Each row of a before or after table is a point. One or more steps were done to the points. Then noise was added and the rows were shuffled. The steps act on columns, c1 being the first. What was done? A step turns or swaps two columns, mirrors them in a line or flattens them onto one, adds a multiple of one to another, or multiplies or shifts one. Angles are multiples of 10 degrees, from the lower column toward the higher: turns from -170 to 170, lines from 10 to 170 but not 90. Use the fewest steps. Two steps may share a column if one is a turn and the other turns, adds or multiplies; they go together, in the order done. Otherwise the lowest column goes first.

Before, 14 rows:
[[-0.41 -0.18]
 [-0.20 -0.58]
 [ 0.08 -0.62]
 [ 0.53 -0.01]
 [-0.12  0.35]
 [ 0.10 -0.31]
 [ 0.34  0.08]
 [-0.24  0.36]
 [-0.38 -0.13]
 [-0.20  0.38]
 [ 0.09 -0.36]
 [-0.22  0.02]
 [ 0.05 -0.09]
 [ 0.31 -0.57]]
After (14 x 2):
[[-0.19  0.13]
 [ 0.01 -0.09]
 [-0.06 -0.31]
 [-0.01  0.42]
 [ 0.01  0.41]
 [ 0.45 -0.28]
 [-0.45  0.04]
 [ 0.36 -0.12]
 [ 0.05  0.36]
 [-0.25 -0.60]
 [-0.45 -0.39]
 [-0.02 -0.67]
 [-0.39  0.09]
 [-0.10 -0.38]]
Steps: turn c1 and c2 by -30 degrees

Before, 14 rows:
[[-0.32  0.66 -0.08 -0.31]
 [ 0.17 -0.10  0.22 -0.13]
 [ 0.19 -0.21  0.01 -0.29]
 [-0.40 -0.20  0.29 -0.24]
 [-0.03  0.36  0.16 -0.25]
 [ 0.22 -0.22  0.09  0.34]
 [ 0.22 -0.07  0.41 -0.17]
 [ 0.13  1.55  0.12  0.29]
 [ 0.22 -0.09 -0.05 -0.30]
 [ 0.11 -0.01  0.11 -0.22]
 [ 0.27  0.04  0.13 -0.17]
 [ 0.25  0.03  0.47 -0.29]
 [ 0.25 -0.10  0.19  0.13]
 [-0.31 -0.16 -0.10 -0.07]]
After, 14 rows:
[[ 0.14 -0.24  0.24 -0.11]
 [ 0.25 -0.03  0.13 -0.16]
 [ 0.20 -0.22  0.01 -0.29]
 [-0.31  0.72 -0.09 -0.31]
 [ 0.25 -0.30  0.47 -0.26]
 [-0.28 -0.09 -0.12 -0.10]
 [ 0.22 -0.36  0.42 -0.17]
 [-0.42 -0.41  0.26 -0.22]
 [ 0.14  1.45  0.13  0.29]
 [ 0.22 -0.29  0.09  0.36]
 [ 0.13 -0.10  0.11 -0.22]
 [ 0.22 -0.05 -0.02 -0.31]
 [ 0.24 -0.24  0.19  0.15]
 [-0.03  0.26  0.18 -0.25]]
Steps: add -0.7 times c3 to c2

Before, 9 rows:
[[-0.42  0.52  0.16  0.82 -0.05 -0.21]
 [ 0.33 -0.33  0.19 -0.13 -0.25  0.34]
 [-0.26  0.01 -0.44  0.33 -0.47 -0.53]
 [ 0.15 -0.39  0.45  0.02  0.39  0.04]
 [-0.32 -0.22 -0.37  0.06 -0.02 -0.13]
 [ 0.29  0.30 -0.35 -0.05  0.12 -0.22]
 [ 0.17 -0.45  0.08  0.17 -0.43  0.47]
 [ 0.47 -0.03 -0.41  0.21  0.17 -0.24]
 [-0.14 -0.15 -0.53  0.22 -0.26 -0.04]]
After (9 x 6):
[[ 0.03 -0.55  0.45  0.02  0.05  0.16]
 [-0.05  0.06 -0.53  0.23 -0.29 -0.12]
 [-0.53  0.31 -0.45  0.33 -0.35 -0.26]
 [-0.22  0.43  0.14  0.82  0.29 -0.42]
 [-0.24 -0.13 -0.41  0.20  0.10  0.48]
 [-0.21  0.15 -0.34 -0.04  0.29  0.28]
 [ 0.34 -0.08  0.18 -0.13 -0.41  0.33]
 [ 0.46 -0.07  0.08  0.18 -0.62  0.17]
 [-0.13 -0.16 -0.37  0.07 -0.16 -0.33]]
Steps: swap c1 and c6; turn c2 and c5 by 40 degrees

Before:
[[ 0.06 -0.29  0.65 -0.47  0.42  0.16 -0.25  0.07  0.15]
 [ 0.70 -0.30 -0.36  0.11  0.33  0.52 -0.21  0.17 -0.27]
 [-0.69 -1.10 -0.09 -0.14  0.51  0.27  0.11  0.13  0.02]
 [ 0.18 -0.46 -0.11  0.38 -0.03 -0.23 -0.48  0.01  0.31]
 [ 0.05 -0.18 -0.44 -0.45  0.23  0.28 -0.06 -0.16  0.00]
 [-0.15 -0.56  0.18 -0.02 -0.15  0.04  0.11  0.25  0.58]
 [ 0.48 -0.17 -0.64  0.23  0.01  0.02 -0.23  0.07 -0.22]
 [ 0.21 -0.38  0.12 -0.18 -0.17 -0.16 -0.38 -0.29  0.00]
 [ 0.22 -0.36 -0.41  0.38  0.17 -0.12  0.18 -0.28  0.01]
 [-0.18 -0.30 -0.18  0.20  0.35 -0.08  0.21  0.18 -0.36]
 [ 0.43 -0.49 -0.12 -0.03  0.42  0.06  0.28  0.32 -0.48]
 [ 0.26 -0.07  0.22  0.18 -0.36  0.47  0.15 -0.20 -0.20]]
After:
[[ 0.33 -0.48 -0.12 -0.03 -0.50  0.06  0.28  0.32 -0.47]
 [-0.06 -0.46 -0.11  0.38 -0.17 -0.24 -0.48  0.00  0.31]
 [-0.09 -0.16 -0.64  0.24 -0.48  0.03 -0.23  0.07 -0.21]
 [ 0.15 -0.37 -0.40  0.38 -0.25 -0.13  0.18 -0.28  0.02]
 [-0.12 -0.56  0.19 -0.01  0.18  0.05  0.10  0.25  0.57]
 [-0.40 -0.08  0.21  0.18 -0.19  0.47  0.16 -0.21 -0.20]
 [ 0.37 -0.30 -0.18  0.20  0.11 -0.08  0.20  0.18 -0.36]
 [ 0.63 -1.09 -0.10 -0.14  0.59  0.26  0.11  0.12  0.01]
 [ 0.22 -0.18 -0.44 -0.45 -0.10  0.27 -0.06 -0.16  0.01]
 [-0.20 -0.38  0.12 -0.18 -0.18 -0.17 -0.38 -0.28  0.00]
 [ 0.19 -0.30 -0.37  0.12 -0.74  0.52 -0.20  0.17 -0.28]
 [ 0.39 -0.29  0.66 -0.47 -0.13  0.17 -0.25  0.08  0.14]]
Steps: turn c1 and c5 by -100 degrees

Before:
[[ 0.14 -0.27  0.14 -0.04  0.05  0.32  0.13 -0.02  0.06 -0.06  0.01 -0.23]
 [ 0.34  0.43  0.65  0.04  0.58 -0.06  0.49  0.28  0.09 -0.28  0.75 -0.30]
 [ 0.29  0.11 -0.20 -0.15  0.30  0.10  0.61  0.00  0.26  0.18  0.38 -0.21]
 [-0.39  0.38 -0.06  0.00  0.42  0.18  0.56 -0.06  0.02 -0.18 -0.03 -0.08]
 [-0.27 -0.06  0.39 -0.16  0.06 -0.14  0.48 -0.07  0.11  0.25  0.14 -0.14]
 [-0.34  0.16 -0.09 -0.19  0.09 -0.04  0.08  0.08 -0.18 -0.23  0.47 -0.04]
 [-0.40  0.21 -0.13 -0.15  0.52 -0.20 -1.59  0.45 -0.01  0.12 -0.06  0.40]
 [ 0.04  0.10 -0.11  0.34  0.32 -0.11  0.60  0.13 -0.20 -0.05  0.22  0.11]]
After:
[[ 0.36 -0.17  0.63  0.05  0.58 -0.15  0.47  0.28  0.11 -0.28  0.74 -0.25]
 [ 0.15 -0.84  0.17 -0.06  0.05 -0.40  0.13  0.00  0.01 -0.13 -0.01  0.05]
 [ 0.06 -0.49 -0.08  0.33  0.34  0.14  0.57  0.15 -0.20 -0.07  0.25  0.02]
 [-0.43 -0.37 -0.15 -0.14  0.49  0.40 -1.57  0.43 -0.05  0.12 -0.01  0.17]
 [ 0.30 -0.46 -0.20 -0.14  0.31 -0.21  0.61 -0.01  0.24  0.18  0.39 -0.07]
 [-0.34 -0.47 -0.08 -0.21  0.08 -0.03  0.08  0.06 -0.17 -0.22  0.45 -0.09]
 [-0.43 -0.21 -0.08  0.01  0.42 -0.19  0.57 -0.06  0.04 -0.18 -0.07  0.03]
 [-0.26 -0.67  0.39 -0.16  0.05 -0.02  0.49 -0.10  0.10  0.24  0.13 -0.19]]
Steps: shift c2 by -0.60; mirror c6 and c12 in the line at 70 degrees

Before:
[[-0.49 -0.63 -0.57 -0.42 -0.25 -0.52 -0.20  0.10 -0.08  0.55  0.18 -0.26
   0.01 -0.40]
 [-0.15 -0.39  0.05  0.07 -0.06  0.32  0.41 -0.18  0.68  0.12 -0.64 -0.31
  -0.01 -0.19]
 [-0.41 -0.18 -0.02 -0.13  0.53  0.41  0.14 -0.29  0.41 -0.17 -0.01 -0.05
  -0.41 -0.06]
 [-0.09 -0.08 -0.12 -0.04 -0.42 -0.13  0.19  0.38  0.28  0.04  0.40  0.49
  -0.02 -0.13]
 [-0.40  0.28  0.17  0.00  0.17  0.02  0.21 -0.29  0.48  0.27 -0.23 -0.10
  -0.14 -0.03]
 [ 0.24  0.22 -0.13  0.06 -0.66  0.05 -0.27  0.81 -0.01  0.32  0.36  0.23
  -0.32 -0.48]
 [-0.23  0.11 -0.14  0.02 -0.02  0.23  0.22  0.09  0.23 -0.15 -0.30 -0.09
  -0.28  0.41]
 [-0.25 -0.06  0.40 -0.22  0.24  0.58  0.43 -0.02  0.39  0.07 -0.38 -0.40
   0.28  0.10]
 [ 0.52  0.05 -0.44 -0.47 -0.48 -0.28 -0.17  0.58  0.07  0.33  0.02  0.50
   0.01 -0.44]
 [-0.18  0.31 -0.03  0.11  0.01  0.00  0.33  0.27 -0.05 -0.37 -0.04  0.15
  -0.21 -0.38]
 [-0.31  0.27 -0.26  0.24  0.15  0.26 -0.10  0.20  0.44 -0.20 -0.02  0.03
   0.15 -0.13]
 [-0.26 -0.54 -0.34 -0.37 -0.56 -0.15 -0.35 -0.43 -0.18  0.35  0.04  0.00
   0.14 -0.35]]
After:
[[ 0.00  0.13 -0.12  0.04 -0.03  0.26 -0.47 -0.24  0.16  0.30 -0.40  0.15
   0.08 -0.39]
 [-0.16  0.10  0.18 -0.13  0.07  0.02 -0.45 -0.51 -0.32 -0.32 -0.46  0.27
  -0.03 -0.12]
 [ 0.01  0.38  0.42 -0.36 -0.11  0.60 -0.73 -0.43  0.00  0.01 -0.49 -0.03
  -0.53 -0.15]
 [ 0.34  0.34  0.05  0.09  0.06  0.30 -0.76 -0.62 -0.17 -0.13 -0.61 -0.43
  -0.18  0.15]
 [-0.24  0.10 -0.37  0.26 -0.59 -0.12  0.70  0.20 -0.39 -0.41 -0.08 -0.55
   0.09  0.22]
 [-0.10 -0.16 -0.02  0.01  0.12  0.01 -0.73  0.09  0.26  0.24 -0.18  0.29
  -0.02  0.46]
 [-0.21 -0.03 -0.25 -0.03  0.30  0.24  0.27 -0.46  0.18  0.14 -0.18  0.26
  -0.06  0.17]
 [ 0.00 -0.23 -0.12  0.58 -0.27  0.03  0.38 -0.04  0.74 -0.42  0.43  0.23
   0.53  0.37]
 [ 0.38 -0.47 -0.36  0.20 -0.64 -0.28  0.34 -0.10  0.54 -0.45  0.36  0.01
   0.15  0.30]
 [-0.32  0.07  0.06 -0.51  0.19  0.36 -0.39 -0.35 -0.21  0.14 -0.28 -0.20
   0.26  0.09]
 [-0.31 -0.51 -0.16  0.35 -0.26 -0.14 -0.30 -0.29  0.35 -0.04  0.24 -0.15
  -0.08  0.12]
 [-0.54  0.26 -0.58 -0.04 -0.44 -0.47  0.33  0.07  0.07 -0.66 -0.18 -0.55
   0.09  0.17]]
Steps: turn c1 and c11 by 40 degrees; turn c2 and c12 by 90 degrees; turn c4 and c5 by 60 degrees; multiply c7 by 2; turn c7 and c13 by -160 degrees; turn c8 and c9 by 90 degrees; turn c10 and c14 by -160 degrees
